Every row gives one point. Any point is a mix of the corners, with weights that add up to 1. It lies inside the corners' shape when no weight is negative. Is each point inside? If not, which corners have a negative weight?
In the rows, 128 means zero.

Corners:
(1): [171 143 110]
(2): [ 70  95 161]
(3): [106  81 100]
(4): [145 180 112]
Points:
[ 87 102 146] => inside
[150 133  89] => outside (2)
[104 137 145] => outside (3)
[161 154  99] => outside (2)
[111 136 143] => outside (3)

Corners:
(1): [141 126 144 113 129 120 161 110  77 120 106]
(2): [136  63 103 192 112 203 122  40 124 138 113]
(3): [120  82 147 183 150 151 130  92 129 173  95]
(4): [ 99  41 143 142 220 168  96  32 136 164 136]
(5): [143 181 111 126 131  82 114 139 100 164 133]
(6): [150 217 144 114  93 133 109 150 163 146 148]
(7): [114 153 128 128  96 105  68 171 122 107 171]
(8): [135 210 157 116  65  90  72 156 116 181 164]
(9): [152 114 161  90 189 109 119  83  90 106  46]
(10): [133 111 126 116 141 137  89 153 107 174 134]
(11): [151 122 110 119  86  88 106 160 145 159 153]
(12): [ 75  95 113 144 128 135 116  89 116 195 101]
Points:
[116  85 134 140 170 149 103  72 126 157 131] => inside
[123 112 121 153 129 136 123 112 124 162 130] => outside (8, 9)
[140 134 133 137 125 146 124  71 126 151 118] => outside (3, 7, 10)
[127 153 124 135  98 119 105 144 129 158 143] => outside (4, 9)
[131 154 138 132 120 116 113 111 107 149 125] => outside (10, 11)
[130 164 132 117 108 105 119 141 110 172 112] => outside (2, 4, 7)
[135 130 122 140 124 130 107 114 113 157 128] => inside
[117  93 124 146 150 144 102  93 128 155 126] => outside (1, 8)
[134 122 133 129 116 129 106 124 128 155 132] => outside (5)

Corners:
(1): [111 103 119 129 161 102 175 148 165 135 144 116 149  77  83 139  96 142
  57 149]
(2): [ 79 102  98 109 128 126 155 171 131 136 114 155  82  94 150 102 182 117
 146 194]
(3): [116 139 167 150 135 128  98 113 102 163  80  74 125 151 174  84  75  89
 126 138]
(4): [150 174 142 138 104 118 116 160 149 109  77 179 126  90 120 109  80 119
 107 109]
(5): [ 69 104 131  93 147 158 115 175 119 134 189 161  89 122 119 155  62 159
 130 174]
(6): [ 88 137 141 133  99 172 162 148  99  84 134 128  99 155 136 109 153 178
 129 104]
(7): [ 88 103 141  34 103 136 108 155 212  96 107 146 136  76  86 103 124 146
  35  98]
(8): [119 118  90 146 137 106 127  75 125 155 153  92 170  88 146 161  75 121
 114 165]
(9): [116 143 148  88 149 117 165 155 201 116 192 199 135 144  98 162  95 182
  11  68]
(10): [ 36 131  94 131 100 161 131 210 142 101 138 133 107 165 154 124 133 115
 167 132]
(11): [125 128 167 181 116 107 101  94  96 127 108 160 154 156 120 163 121 134
 120 167]
(12): [128  87 191 121 133 145 153 148 108 176 111 143 177 150 141  97 139 138
 139  98]
(13): [170  94 126 153 140 111 123 112  76 184 102 131 137 158 108 175 206 124
 160 122]
(14): [ 89 136 167 119  88  97  99 113 163 161  82 144 122 106  90  69  73 128
  87  79]
(15): [106 127 142 113 185 112  84 133 103 155 147 116 151 158 151 103 132 196
 106 162]
(16): [189 150 156 158 149 179  79 120 124 149 155 170 185 197 107 118 175 152
  86 128]
(17): [176 154 173  75 142  99 168 136 104 199 122 108 146 209  95 128 151 140
 159 142]
(18): [ 98  70 132  91 148 117 157 193 174  99 182 178  76 111 109 137 132 159
 154 153]
(19): [106 156 154 117 157 151 114 105 117 131 119 130 178 140 108 113 138 122
 111 104]
(20): [ 92  63  93 139 125 121 120 123 114  93 130 185 116 139 106 131  97 141
  88 145]
(21): [107 130 110 152 122 170 171 129 121 132 101 161 103 167 131 170 156 166
 183 158]
Points:
[114 114 125 113 141 138 136 148 133 125 143 143 131 136 121 129 131 148
 112 138] => outside (11, 14)
[118  88 129 107 130 136 122 178 115 140 122 135 108 135 121 123 158 139
 140 146] => outside (8, 9, 11, 14, 19, 21)
[100 126 136 133 129 132 120 140 123 133 122 131 131 144 136 122 118 130
 125 140] => inside
[128 119 126 143 149 112 116 118 108 151 134 129 119 132 128 133 114 156
 127 175] => outside (7, 9, 10, 12, 19)
[104 126 134 116 119 121 139 148 141 126 118 155 110 128 111 129 119 131
 112 129] => outside (8, 12, 15, 16)
[120 125 137 124 136 131 138 142 119 148 131 140 130 147 124 126 123 141
 133 135] => outside (7, 11)

Corners:
(1): [115  92 133 129 104 147 146 110 127 114  95 141 108 113 140 108 124 104
 101 153]
(2): [ 81 116 154 106  87 100  70  93 106 109 118  51 217 136  93 185 137 151
  96 155]
(3): [107 108 120 115 136 131 137 139 138 148 118 135 118 145  73  97 116 119
 117 135]
(4): [111 118 128 175 147 153  95 115 113 126 107 155 118 158 122  82 127 116
  98 127]
(5): [103 153  67  72 128  97  14 149 187 103 100  71 158 136 103 183 114 149
 156 156]
(6): [122  98 125 106 132 102  94 101  79  90 123 181  92 115 155 134 141 144
 124 169]
(7): [138 174 144 124  84 161 108 122 119 117 106 162 136 117 115 100 113 123
 121 140]
(8): [136 128 129  94 116 103 111 194 145 114 105 112 249 165 134 149 142 160
  89 134]
(9): [109 145 128 101  96 105 103 105 105 171 119  48 146 122 124 107 168 141
 141 106]
(10): [125 164  73 134 106 159 118 140  91 106  92 162 116 127 140 127 139 137
 134 154]
(11): [117 166 128 116 155  93 141 103  97 138 100 154  85 118 110 120 179 102
 133 109]
(12): [143 151 110 169 153 109 131 124 102 112  98 106 104 163 139  91 104 107
 134 156]
(13): [131 115 139 126 134 147 115 109  85 108 142 167 104 121 153 131 129 109
 162 110]
(14): [128 157 148  89 116 137 114  95 135 169 125 128 112 106 125 158 165 140
 138 131]
(15): [131 108 117 149 106 138 134 108 114 116 165 173 103 112 132  96 141  99
  85 144]
(16): [146 181  96 109  46 117  74 151 156 139  93  84 112 178  96 115 120 108
  98 158]
(17): [ 66 136 115 104 128 187  99 198 174 147 144 168 125 114 141 122  79 104
 109 122]
(18): [132 118 136 167  98 113 108 114  93 152 131  79  98 121  25 104 187 154
  79  95]
(19): [ 99 225 144 214 129 101 144  93 119 117  96 138 132 164 101  77 170 152
 144  89]
(20): [ 87 128 100 112 155 127 118 239 205 185 109 147  99 125 111  93 134  84
 149 153]
(21): [113 127 141  91 127 111 130  95 104  88 121 106 127 136 124 137 175 132
 115 161]
Points:
[126 140 120 136 113 116 102 119 110 108 106 127 128 138 122 116 144 128
 119 142] => outside (3, 14, 17)
[119 154 125 123 108 122 108 111 113 112 117 123 132 129 127 132 147 135
 120 132] => outside (3, 4, 20)
[123 137 122 131 116 129 118 127 121 130 119 133 115 131 112 107 143 124
 115 131] => outside (2)
[116 141 121 135 117 125 110 127 124 125 116 129 128 135 119 116 133 124
 120 135] => outside (21)
